Each wall is flat, endless, passes through zero and stands at right angles to its row. A trip goes straight from one point to another. List the walls that it crosses, first one first.
In the rows, 128 means zero.

Walls:
(1): [ 95 156]
(2): [197  71]
(3): [169 109]
(4): [186 189]
(5): [147 187]
(6): [178 118]
(7): [144 132]
(8): [ 7 98]
Trips:
[160 123] to [137 112] => 5, 4
[101 143] to [70 94] => 5
[143 141] to [168 180] => 1, 2

Walls:
(1): [170 138 123  91 106 114]
(2): [131  92 123 182 130 158]
(3): [209 124  79  52 109  99]
(4): [174  56 139 178 178 169]
(5): [ 49 136 125 192 155 140]
(6): [164 110  40 176 123 121]
Trips:
[114  81  52  55 100 105] to [160  97 195  79 148 132] => 6, 4
[150 166 132 117  21 144] to [106 100 144  64 159 179] => 4, 1
[215 142  91 124 230  86] to [156  89 155  52 168 132] => 6
[147  73 135 131  99  81] to [181 188 120 123 146  56] => 2, 4
[194 115 115 174  73 132] to [149  95 178  74  34 132] => 4, 6, 2

Walls:
(1): [147  94 143 118 142 138 143 152 137]
(2): [157 134 102  94 142 148 134 181 160]
(3): [147 139 110  75 164 150 122 117 135]
(4): [110 136 167 128 140  94  97 145 147]
(5): [132  97  53  72 165 152 109 128  61]
(6): [ 67  63 109 136 139 117 143 132 130]
(7): [197 130 145 166 134 180  74  98 159]
(8): [160 206 133 113 152 167 223  59 124]
(9): [132 119 147  92 137 160 110 154  96]
Trips:
[169 166  67 103 127 112 151 151  94] to [ 94 143 143 136 209 176 126 160 167] => 1, 4, 7, 6, 5
[ 87 174 158 148 186 118 103  90 137] to [104  86 222 194 107 123 104 107  93] => 3, 6, 8, 9, 1
[ 87 197 103  96  89 108 146 173 138] to [112 190  62  91 151 146  98  71 150] => 3, 5, 4, 7
[ 89 125  70 151  71 106 177 169 124] to [127 121  67 163 102 115 149 152 115] => 5
[105 156 133 137 126 122 106 165 126] to [ 90 104 180 156  88  89 162 141 148] => 6, 2, 9, 1

Walls:
(1): [191 110 115 176 100 159 144 201 171 144 131 200  66 145]
(2): [180 116 105 166 168  60 113 150  83 181 132  88 164  96]
(3): [115 137 164 170 159  78 151 166 188 149 180 137 119 118]
(4): [132 124 137 172  62 133 202 134 107 114 167  97 170 214]
(5): [102 142 109 110 125 146 151  96 122  31 183 106  81 108]
(6): [182  88  86  92 152 180 122 209  60  99 169  37 152 137]
(7): [ 75 130 113 169 100 142 117 151 117 207  88  32 177 144]
(8): [ 54 158  90  87 198 187 170 117 111 220 126 167 124 160]
(9): [137 143 109 149 181 141 202 107  28 221 171 151 175 143]
Trips:
[ 96 180 159  84 100  45 150 143 112 112 163 193 142  78] to [161 185 249 138 140 136 151 173  74 122 192 137 152 169] => 4, 2, 6, 5, 1
[166 141 207 139 132  83 123 111  44 142 104 144 120 139] to [209 122 183 141 155 125 114 161 137 133 126 148  89 153] => 1, 3, 4, 6, 9
[144  93  36 128 131  29  88  91  62 111 144 208 175 129] to [152 138 164 162 122  73  73 154  79 158 172  35 171 138] => 6, 4, 7, 3
[215 104  60  61  65  66 134 110 125  62 119  58 120 130] to [113 155 113 150 161 161 156 116  53 159  88 129 189 138] => 7, 9, 5, 8

Walls:
(1): [148 209 159  89 126  95  93 191 168 114 147 103  73 157 170 142 132 119
 146 145  89 105 147 102]
(2): [105 110 134 145 154  86  75 199 166  86 146  99 158 115 161 111 153 169
  95 116 126  87  70 156]
(3): [144 202  86 146  92  51  78 108 109 124  55  88 107 137  71  60 121  90
 108 147 114 139 141  98]
(4): [103 136 120 172  70 195 139 124 141 185 187 185  32  83  90 109 153  91
 158 188 220 148  37 182]
(5): [105 168  64 127 207 149  89 137 139 192 171 114  92 149 138 165 142 127
  79 113 160  45 158 136]
(6): [168 146  80  45 100 154  99 106  99 104 144 154 101 142  82 101 143 127
 140 121  87 109 220  88]
Trips:
[130 118 133 175 135 101 119 103 117 122 148 166 135 133 120 130 115 103
 134  70 110  80 159 169] to [156 119  59  90 103 126 170 180 134 194  86 123 145 154 152 164  89  60
 121  80  69 108 117  61] => 2, 3, 1
[123 150 145  96  79 105 125 106 118 106 103 148 130  95 149 187 158 142
 141 195  71 160 175  64] to [ 45 141  98 144  76 100 124  69 132 134 160 132 135  81 121 138 138 134
 193 196  93 103 178 160] => 4, 1
[ 97 153 203 133 122  73  99 114  67 133  80 161  87  70 110 123 118 127
 136  87 120 134 181 118] to [107 103 154 137 102 101  27 105  95  99 147 162 117 120 124  80 125 105
  84  84 111 164 170 116] => 1, 2
[121 174 158 162  27  79 111 154 100  98 115 131 112 132 168 102  80 122
 114  82 128 180 110 143] to [155 107 122 136  94 146 163 123 127  96 161 161 100 158 205 157 133 141
 135 132  96 143 123 151] => 3, 2
[163 135 159 133 174  95 157  83 148 100 144 114 123  68  89  56 109 148
 123 128 111 188 176 165] to [110  56 137 166 119 172 128 116  89 116 178 233 113 130 114  69 163 157
 136 132  99  93  72 117] => 4, 3, 2
[131 116 127 121 163 123 119 104 137  72 151 100 208 121 167 155 103  82
 177 249  62 143 100 132] to [169 149 137 126 148 151 136 192 190  81 171 148 183 215 125 135 146 114
 124  86 110 202  85  95] => none

Walls:
(1): [ 99 162 130 187  86 139  54 174  56  98  85  96 148  77 142 110 124 110
 151 112  81  85 106 108 132 126  98 151 102 130 188  91  53 125 143 171
 177 149 140 123  97  76  27 138  98 150 109  58]
(2): [156 119 112 101 164 152  85   7  85 108 173 121 110 119 110  65 123 130
  90 113 172 164 117 120 109 114 164 103 114  92 137  87 140 126 161 109
 106 111 183 127 111 116 132 132  78 140 149 159]
(3): [111 154 136 144 134 136 119  64 124 160 136  89  55  45 105 141 103 106
  99 129 139 117 132 105 102 204 139 141  74 132  86 139 145 173  85 146
 116 119 122 150 214 121  93 141 118 147 107 132]
(4): [115 149 143 116 126 103 181 119 185 156 127  95  70  97  94 119 171 141
  96 145 123 129 165 144 127  92 165  65  81 141  94  99 123 130 121  99
  94 111 126  99 112 130 150  89 101 128 134  95]
(5): [164 105 106 162 113 109 125 157  60 156 165 121 103 124 154 126  89 145
 105 131 103 146 123  87 153 116 109 144 145 168 136 119 119 125 103 112
  93 129 138 201  83 149 138 157 106 143 156 105]
(6): [113 183 135 148 193 130 116 100 141 132  75 144 133 142 183 145 112 143
 135  79 118  98 166 104 138 146  77 122  78 141 137 223 164 108  77 115
  98 112 105 187 153 148 120 120 115 107 148 136]
(7): [ 81 135 153 121  92 100 147  75  78 138 143 148 103  93 153 131 102 140
 146 126 128 109 122 134 138 117 122 148 125 142 129 157  81 100  97 159
 101 144 103  85  63 110 146 130 123 166 130 113]
(8): [106 155 108 168 114  96 152 160  83 149 139 163 162 103 138 136 129  81
 164  59 100 148 152 111 104 100 112 153 109 137 211 115  95  97 127 126
  63 120 216 138 202 110 116  75 125 143 136 155]
(9): [ 86 199  73 176 111 129 126  71 114 121 146 130  81 145  95 134 154 147
 123 109 123  75 192  97 128 114 128 113 130  94  82  28 125 127 102  71
 105 120 194  82 198 128 132 112  98 168  97  88]
(10): [183 162 117 153 136 104  89 147 142 121 161 150 108 156 111  56 150 132
 161 172  99 123 165 116 169 130 157 100  84  68 158  82  80  87 115 117
 139  98  77 126 165 124 128 102 144 124 165 165]
Trips:
[ 27 165 124 126 143 147  58  69  87  98 104 189 143  89  91 121 129  57
 143 143 117 110 147  86 110 135 112 119 153 130 104 125 103 132 148 141
 116 110 160 133 124  99 120 123  48 163 138  85] to [135 134 147 150 152 178 112 233 141  83  83 125 101 137 121 150 120 107
 173 129  72 101 170 147 111 135 122  94 143 178 119 121  67 120 109 137
 173 101 121 133 147 100 138 153  95 100 132 139] => 2, 10, 7, 3, 9
[166 106 122 179 128 148  93 127 109  60 121 104 123 121  91 140  90 137
 121 181 141 123 148  66 120 132 139 126 167  49 187  75 138  66 135 130
 145  97 136  80 103 161 126 127 120 159 129 163] to [107 142 132 135  71 120  87 139 185 144 162 128 114 147 159 167  92 105
 129 133 156  76 134 148 151  87 112 136 180  60 133 134 198 104 118 158
 125  97 152 137 166 166 185  99  80  72 150 135] => 5, 1, 8, 6, 2

Walls:
(1): [149 104 121 214 153 148 154 145  62  79 205  37 168 153 125 112  14 161
 113 144 108 158  75 159 135 139 177 178 175 122 159  53 128 156 146 206
 100 112 113 102 209  53 141  51  75 175  51 102]
(2): [ 32 115 219 208  71 170 152 220 112  91  98 112 160  44  35 170 156  81
 154 226 121 126 137 160  93 103 115 193  99  52 129 156 162 125 117 134
 116 188  23 133 158 106  96  80 130 123  75 143]
(3): [ 99  88 109 184 123 116  74 151 129  94 163 131  96 181 143 145 143 109
 161 149  93  65 127  44  56 128 149 113 173 106 137  84  88 141 157 122
 144  58 117 141  91 129 114 203  51  79 109 138]
(4): [190 118 116 172 125  56  97  96  82 117 111 112 189 110  62 124 134  90
 143 134 118 147  76 136 134 133 119  61 107 119 147  91 100 138  99  97
 167 188 126  70 103 169 165 164  91 159 189 121]
(5): [ 99  83 173 129 199 148 203 117 139 135 183 139 147  65 132 138  81 117
  90 176 115 210  67 101  78 111 158 138  84 139 111 170 241  82 170 123
 147 134 170  76 127  87  86 112 194 124 133 114]
(6): [160 181 109 127 117 101 151  59 130 169 113 144  75 116 139 129  85 163
  96 101  73  54 236 212  42 115 177 148 140 151 134 167 173 172 143 145
 162 156 133  57 174 149 136 161 156 125  67 114]
(7): [ 55 134 154  51 119 100 171 114  71 196 126 158 135 193 126  72  72 100
 147 183 190 125  80  92 179 141 146 167 167 148 214 148 183 159  86  97
 198  56 181 131  32 180 129  53  95 165 173 127]
(8): [127  80 184 140 203 131 148 154 131 158 144 121 110 157 141 139 168 101
 184 116 133 116  52 214 106 192 115  54 126  64  85 113 201 130 223 164
 104 129 107 153  68  98 140 180 114 197 156 113]
(9): [126 152 128 242 105 148  94 129 130 145 119 116 121 228  92  94 165 145
  93 116 192 108 104 118 141  74  93  85 161  74 133  61 129 135 169 137
 116 110 149  66 123 125 162 121  75 157  92 126]
Trips:
[ 76 134 147 135 153 149 109 114  86  84 160 218  81 147   7  22 215 207
 148 144  70 146 116 128 114 138  78  43 146 106 208  91 202 105  79  37
 103 171 166 163  85 135  56 159 159  12 150 157] to [ 68 145 146 222 141 181 144 168 169  79 140 105 188 110 117 114 134 148
 102 171 103 228 194 160 128 184  89  94 201 202 122 122  74 123 205 209
 187  65  92 116 120  99 126 176 175 171 113 106] => 7, 4, 1
[ 87 112  93 208 137 128 166 106 133 136 130  73 126 115  63 118 113 101
 172 159 171  97 212 105  89 160 151  84 128  90 141  70  29  70 174 138
 110 146  61  66  50 149 157 166 175 120  86 191] to [197 194 123 155 154  95 101 160  38  77  82 109 168 104 150  78 172 151
  69  84  87 115 100 151 124 144 119  75 100 139 154  61 145 147 135 104
 160 170 124  81  80 116 192 227 222 104 186  47] => 1, 2, 3
[133  81  92 199 195  98  88  69 102 115 110 134  63  96 132 118 173  93
 138 101 167 126 129  56 229 176 183 100 189  98 174 169 114 101 142 129
  70 121 130 142 150 131 112 122  95 182 143 109] to [138  80 138  75 140 124  71 100 189  56 122 132  80 117 129 184 144  74
 161  59  99 116 112 108 219 117 137 128 162 192 171 116 161  60 110 157
 142 181 105 141 150 208 169 183 219  91 201 180] => 1, 7, 9, 8, 3

Walls:
(1): [133 105  97 136 113 104  84 134 165 179 128  92 108  80 110 135  64 193
  62 102  92 112 182 102 116  62 149 186 133 190  44 129 154 174 115 123
  80 133 150 144 142  80 143 128 143 121 108 103]
(2): [ 81 163 172  76  70 126 128  56  85 102  62 197  69 132 223 145 123 186
  78 104 123 173  58  73 116 170 111 134 115  83 212 220  86 218 132 219
 113 144 118 163  79 193  86 153 121  92 156 169]
(3): [172 106 125  74 155  72 153 108 138  45 157 135  94 140 158 184 127 104
 102 186 130  92 216 118  77  95 162 156 119  81  64 130 111  95 115  91
 105 174 224 136 138  60 134 116 123  91 111 162]
(4): [129 124  51 144  68  48 212 130 171 138  88 142 147 170  91 126  43 136
  89 105 109 140 204 159 129  67 185 182 190 116  98 130 125 183 110 131
 173 111 181 147 142 121 141 130 111 159 115 174]
(5): [111 136 115  86 118  91 144 154 141 131 119 113 175 173 103 158 138 130
 169  92 132  79 118 115 119 172 109  61 115  99 197 149 124 127 125 107
 249 109  85  97  87  83 136 151 130  82 108  83]
(6): [104  80 114 121 121 139 102 107 158 164 117  48 186 134 147  73 167 132
 133 125 174 185  74 111 140 107 125  80 134 136  47 180 181 124  81 111
 110 131 138  63  87 156  84 113  96 137  74  32]
(7): [ 89 230  89 118 127 104  89 159 147  78 119 180  58 134  56 114  66 132
  77  86  90 118 154 156 139  97 172 182 159 132 167 161  81 147 203 100
 154 137 192 119 184 155  44  83 129  58 136 161]
(8): [ 72 154 183 164 185  61  97  74  86 189  92 171 112 154 133 112 145 108
  85 109 141 170 134 188  85 152 150  85 119 179  93 118 120 155 134 169
 123 106 138 119 110 247 186 117 151 134 122  99]
(9): [ 92 159 150 151 129 200 142 162 128 158 175 148 108 110  72 137 141  87
 155 107 158 141 129 166 150  94 195 193 176 168 199  80 141 108 133 144
 121 177 106 122  79  75  93 105 100  91 142 171]
Trips:
[133 164  75 234 143  99 132 129 103 161  88  75 109 132 109 166 210 103
 154 121 113 146 140 127 120  98 146 149 215 165  62 103 166 188 122 116
 135 161  80  67 101 157  77  51 170 103 155 119] to [ 32  80  87 160  60 125 128 156 148  73 131 151 143 178 118  49 116 130
 180 185 131  74 120  93 104 102  98 181 179 127 106 126 145 179 155 175
 133  60  75 155  32  97 137 149 139 125  97 110] => 7, 5, 8, 2
[ 87 102  91 145  72  81 142 139 192 116 127 179  88 105 204  60 105 105
 104 135 207  81 149 183 161 163 162 138 128 176 109 148 103  36  45  89
 200 172 100  79 114  96 107 140 128  98 113 153] to [172 179 106  98 215 112 138  91 199  70 114 103 124 182 119  69 122 147
 207 166 164  77 178 106 204 124 129  97 161 108 185 110  81  80 147 112
 164 117 156  88  87 152 151 128 176  95 135 113] => 6, 9, 4
[126 103 110 134 143 105 131 135 138 131 120 157  83 148 127 111 128 117
 119 196 133 223 189 102 162 116  79 137 174 140 120  80 144 155 105 106
 114  36  99 161 206 112 141 115 112 159 198  97] to [157 154 167 102 166 148  93  74 198 144 154 152 129 109 111 102  57 106
  81 115  96 161 142 175 110 151 171 160 158 157 143 175 205 138 158 145
 111 174 171 108  84 111 134 101 134  91 193 123] => 7, 3, 9, 2
[151 123  89 111 161 121 180  75 127 140 137 181 115 161 137 143  96 209
 145  98 145 131 143  67 146  61 153 160 151  84 150 115 150  74 123 121
 153 129 170 171 126 168 162 208 126 154  82 200] to [150 147 153 133 126  75 220  63 195 156  94 139  72 158 190  91 171 122
  91 108 206  97 154 150 159 177 149 117  95  85  61 174 142 117 140 175
  93 126 180 143 137 162  78 104 125 135  94 126] => 8, 1, 6, 7

Walls:
(1): [152 146  73 132 136 102 145 109 131 112 161 129 132 183 129  70 149  86
 119 158 117 175 118 116 138 152 151 113 131 174  98 156 130  89  93  87
  82 156 119 176 142  43 143 168 130 134 158 148]
(2): [184 148 150  98 121   7  77 132 117 144  87 159 120 153  76 176 121 155
 122 159 154 135  85 173 124 165 117  99 111 125 128 156 113 192 183 123
 154 181 111  71  93 147 143  98 167 148 162 180]
(3): [123 161 131 151 132 170 168 112  99 202  69 166  91  58 146 184 198  98
 112 169 181 157 166  94  93 116  94 147 106 160 142 136 114 143 125 166
 145 103 110 179 186  68  95 167 120 168 159 176]
(4): [134 125 161  96 169 136 175 111 126  97 134 148 148 132 174 127 123 150
 122 185  86 110 137  63 188 108 136 128 177 149 115 141 109 156 106 151
  74 133 157 151  91 132 157 116 143 168  89 166]
(5): [191 178  58 159 102  84 116 141 115 135 137 150 116 160 217 123  95 158
 174  83 143  85 119 127 130  97  61 129  98  73  99 148 142 126 164 137
 105 170 204 122 151  81  66 138 117 111 131 198]
(6): [ 94 120  77 137  92 164 117 149 175 159  74 110 167 117 151 166  86 102
 146 180 105  90  94 117 162 129 100 143  74 140 125 145 123  99  92 143
  95 143 131 137  94 139  56  89 164 146 105 139]
(7): [ 92  98  73 177  50 187 140 128 119 143  81 166 168 159 171 125 103 152
 161  66 151 137 107 140 150  71 120  57  64 148 144 111 164 140 143 198
  77 143 144 111 115 129 105 181  91  65 115 121]
(8): [ 89 119  85 135 101 174 125  98  90 124 117 158 135 206 141 182 160 175
 152 190  50 179 152 104 190 153 133 127 156 120  59 161  91 115  89  87
 162 125  94  99 137 134 186 144 169  86 129 130]
(9): [116 133 135 130  78  50  65 163  91 145 137 115 155 121 147 162 198 150
 150  82 139 156 136 122 159  99 137  98  98 125 118 183 141 141 128  76
 134 128  60 112 116 144 145 144 119 126 141  22]
(10): [108 135 118 146 161 129 106  90 125 128 186 172 102  85  60 167 136 181
 145  89 134 129 135  95 106  76 161 132 125 101 182  66 181 163 138 138
 154 140 144  76 171 183 121 200 130 151 126 157]
Trips:
[ 94 169 126 145 125 163 147  85 125 233 142 185 121 143 140 129 179  42
  67 158 143 132 126 104 116 132 124 134 172  56 178  49 143 122 154 114
 163  89 200 156  98  89 114 139 138  92 111 120] to [156 142  62 106 189 138 113 146 110 170 112 105 105 115  87 195 168 118
 133 145 176 139 182 104  48 152  96 229 129 136 110 138 132 175 135 231
 149 102 176 141 182 104 141 148 139 114 122 150] => 5, 2
[166 150 204 171  88 170 124 183  88 114 128 113 156  60 135 118 115 137
 152 152 106 101 118 158 122 125 131 159 146 127 158 128 117 122  80 122
 207 127 145 179  98  96 158 204 160 141 154 153] to [160 183 154  88 146 122 140 151 133 171 159  97 199 181 122 111  41 143
  32 188 132 154 195  76  91 192 199  85 150 122 101 169 127 163 122 146
  77 131 175 133 137 126 130 126 173  89 142  97] => 1, 8, 3, 2
[101 144 104 160 154 152 149 101 144  88  89 170 172 131 154 133 189 109
 120  99 165 174 181 130  41 102 162 171 127 146 119 155 100 127  29 145
  89 162 165 176 149  81 150 191 103  93  93  82] to [159 146 134 155 149 183 132 126 118  46  96  80 101 161 108 114 160 207
 178 130 130 162 118  78  91 132 132 199 148 134 100 136 150 114 131 161
 116 133 100 155 109 107 143 134 114 181 168 120] => 9, 7, 10
[212  82 156 106 135 103  92 129 160  73 128  92 113 139 134 136 130 119
 139 140 124 105  85 122 121 111 106 119  62 165 110 148 176 136 215 102
 136 142 137 148 103  97  84 124 127  89 177  99] to [146  90  99 178  68  83 131 125 104 170 137 106 142 129 166  93 121 106
 104 190 149 131  88 214 102  91 204 126 101 133 171 171 181 165 154 100
 167 111  85 102 137 121 138 129  61 155 137 129] => 6, 5, 3

Walls:
(1): [103 104 101 205 118 144 105  76 169 129 125 124  50 133 129  70 112 116
 161 142 159 127 106 153  45 230  82  94  66 148 171 168 126 113 181  65
 202 179 111 157 121 178 159  58  83 111 132 140]
(2): [159  97 105 150  99 129 145 187 105 175 127 126 195 126  84 203 122 185
 132  66  99 132 165 105 104 182 140  77 167 187 179 111 147  79 180 174
 148 170 133 120  92  70 151 111  99 154 138 163]
(3): [144 128 119 117 155 128  89 124 114 168 191 111 157 153  99 105 106 128
 134  84 126 185 138 164 109 100 104 169 128 192 104 132 110 167 134 145
  73  95 113  64  97 142 196 125  83 104 109  45]
(4): [129 163 101 183 170  89 112 103 134 139 169 133 127 117 116 171 112 120
  55  84 136 118 123  98 129  66  85 169 127 161  53 108 213 110 125 157
 143 141 130 169 106 100 171 101  77 124 191  93]
(5): [ 91 100 167 148  77  73 160 104 162  86 104 136  40 146 117 207 138 121
 126 147 132 143  88 101  95 144 134  97 130 123 147 107 198 176 159 134
 174 118 126 130 113  87 102 147 121  47 167 137]
(6): [ 89 176  30 132 138 169 125  54 144 109 119 100 128 119 148 131 115 190
 169 104 115 130 113 165 133 143 141 100 134 199 121  94  61 103 101 213
 153 147 151 129  63  88 160  90 193 159 106 123]
(7): [132 125 133 132 127  90  38 115 128 121 147 170 206 182  40 131 115 125
  81 112 118 127 199 168 119 122  93 118 199  83 106 147 175 113  84 130
  79 166  99 114  43 151 115 117 112 147  99  64]
Trips:
[153 211 143  84  98 143 103 141 138 222  94 138 101 119 147 122 125 124
 221  53 122 124  76 102 134  90 190  92 131 191 150  70  49 156 119 144
 169 169 140 225 151 141  70  89 118 168 100 157] to [ 21  50 138 102 135 142 146 129 146 117 172  93 139  74 126 152 113 101
  87  65 153 192 145 134 164 174 104 134 123  98  57 158  84 105 178 128
  88 162 188 145 110 183 113 133 114 119 126 215] => 6
[118 115 156 106 182 212 127 178  97 118 120 152  96 119 152 105 112  97
  31  33 139 152 146 164 201  70 201 137 120 186 153 145 159 174 130 101
 102 126 108 151  79 159 182 199 107  99 130 114] to [ 96 120 166 183 105  99 161 124  56 157 122 128 133  85 126 109 126 203
 112 107 127 125 160 114 143 156 120 192 132 144 140  56  91  84 148 104
 105 149  71 163  85 164 135 118 126 111 151 176] => 7, 2, 1, 3, 6
[136 141 148 160 114 139  83 151 125 146 165 162 151 157  53 106 173 228
  59  90 105 112 180 122 144 178 109 110 144 150 126 116  97 103 174 133
 188 163  86 113 176 113 133 110 148  50 103 145] to [ 93 116 158 142  59 188  73 181 189  50 165  80 141 107 135  85 152 110
 175  88 128  31 118 144 131 155  80 171 107 148 109 112 127 119 109  54
 119 127 109 108 132 207 110  87 122  56 188 122] => 6, 4, 2, 7
[114 151  96 101 154 132 125 110 104  97 117 103  78  98  59  58 149 130
 131 131  78 103 153 151 169  70 139 122 134 141 122 207  81 155 140 158
 182  80 147  97 121  85 182 109  72 139 186 180] to [121 121 154 201 128 188 108  68 108 122 116 152 182  74 101 117 216 141
 140 185 125  39 154 133 180 101 140 117 145 184 130 155  80 196  41  94
 125 164  80 214 118 161 145 119 127 126 120  89] => 7, 3, 4

Walls:
(1): [165 153 172 131 105 112  97 126 167 137 139 142 119 136  73 142  95 113
 109 109 139 134 102 104 190 114 189  65 135 107  97 163 106 162 199 185
 174 144 115 153 112 127 197  60 154 186 166 145]
(2): [ 95 154 122 121 147 146  40 158  99 164 120 184 164 169 158 110 178 124
 118 112  72  90 110 111 108  85  74 124  76 122 104 122  82 174  82  93
 100 104 149 107 134 143 167 212 101 145  88  58]
(3): [126 130  97 166 130 127 125 164 146  84 130 109 123 204 112 113  81 123
 160 139 136 168 141 163 123 113 129 132 105 115  94 157  71 135 123 158
 181 153  88 159 115 148 103 122  84 132 104 149]
(4): [ 95 135 104 132 111 144 176 140  89 182 119 123  96 146  87 106 155 184
 110 118 173 127 112 129 157 128 157 147 131 194 144 132 123  67 133 191
 189 170 165 118  97 135 124 114 121 168 135 113]
(5): [139  99 158 151 156  97 117 131   7 119 119 190 128  84 149  58 169 139
 164 134 163 140 113 110 114 124 140 149 137 116  89  91 190 123 147 146
  87 123 104 180 170  94 169 143 122 149  82 155]
(6): [211 114 109 115 115  87 175 133 116  78 104 136 157  82 167 111 131 137
 173  77  97 120 183 184 144 138  90 121 131 176 168 169  87 151  88 125
 135 123 113 118 175 154 123 158 127  97 123 121]
(7): [ 97 132 115 150 114 156 148 138 105 147 133 133 132 180  79 104 153 147
 146  85 117 171 134 140 135 154 172 104 141 169 143 140 135 138 123 125
 120 113 146  88 157 162 185 147 122 122 102  87]
Trips:
[118  80 149 125 141 130 154 135 194 124 138 113  94 154 134 117 141 109
 121  86 173 155  98 126 132  99  78 113 159 126 182 107 171 108 114  63
 140 135  70 169  97  95 138 100 118 135 101 113] to [111 126 162 140 142 144  98 109 147 117 148 140 128 123 101 129 151 155
  86 110 108 115 134 164 123  98 101  45 151 133 160  87 184  67 142 129
  89  95 112 155 180 129  89  79  76 141 117 123] => 3, 5, 7
[167 119 118 129 103 124 157 188 104 125 149 152 152 113 134 148  91 139
 128 129 183 173  90  52 158 130  87 114 162  95 139 117 175 116 179 171
 147  75 159 127 121 139 116 150 110 109 166 134] to [137 132  77  69 185 168 159 146 139 126  86  76 203 100 124 132  73  86
 111 155  90 119 103 105 158 132 124 114  61  89 117 106 127 152 144 118
 120 161 134 125 134 133 114 105 214 102 246 146] => 4, 5
[104 118 167 102 111 106 163  70  98 131 110 119 123 122 124  81 145 124
 111 138 110 122 113  58 140 138 120 152 105 170 129 159 113 131 152 128
 159  82 112 112 132 182  89 143 105 159 124 127] to [ 99 127 185 118 146 141 174 162 132 115  84 150 165  73 141 192  93  45
 141 169 103 151  97 141 175 157 133 110 114 126 125 183 146 129 133 129
 143 110 167  76 154 102 109 168  84 133  79 102] => 5, 4
[154  83  89 109 119 139 114 109 161 125 164 113 103 186 143 189 100 103
  66 142 155 132 122 152 144 156 126 109 147 144  92  93 129 111 124 116
 164 127 157 166 135 120 122 135 128 137 141 116] to [172 150 179 170 138 165  21 134 144 118 102 102 116 172 111 140 147 148
  87 130  94 171 140  90  94 130 135 160 123 158 136 225 107 190 105 154
  86  60 107 184 139  66 107 135 101 151 101  82] => 4, 2, 7
[ 82 107 109 108 121 167 120 120 101 125 189 133 175 118 109 147 153  97
 134 118 187 167 167 110 111 136 146 100 116  91 127 112 143  93  40 124
 123 103 134 104  76 135 103 162  99 142 127 118] to [161 134 105 129 119 181 110 177 125  90  86 145 153 123 189 128  65 130
  69  98 136  99 162 131  97 124 122 190 155 138 104 137 165 134 151 125
 105 161 116 107 129 142 140 139 133  83 162 111] => 4, 7, 6
[124  93 151  78 185 144  98 185 109 132 168 162 141 153 124 100 126 100
 180 168 136 150 150 116 139 110 118 157 126  81 136 162 152 157 148 136
 112 102 129 131 216 181 117 152  62  90 104  94] to [147  89 110 109 116 133 119 194 112 145 183 141 133 147 183 110 173  88
 139 104  95 161 206 116 143 129 205 144 111 126 113 129 128  95 116 108
  68 158 150 152 115  95  92 150 172 103 167 114] => 3
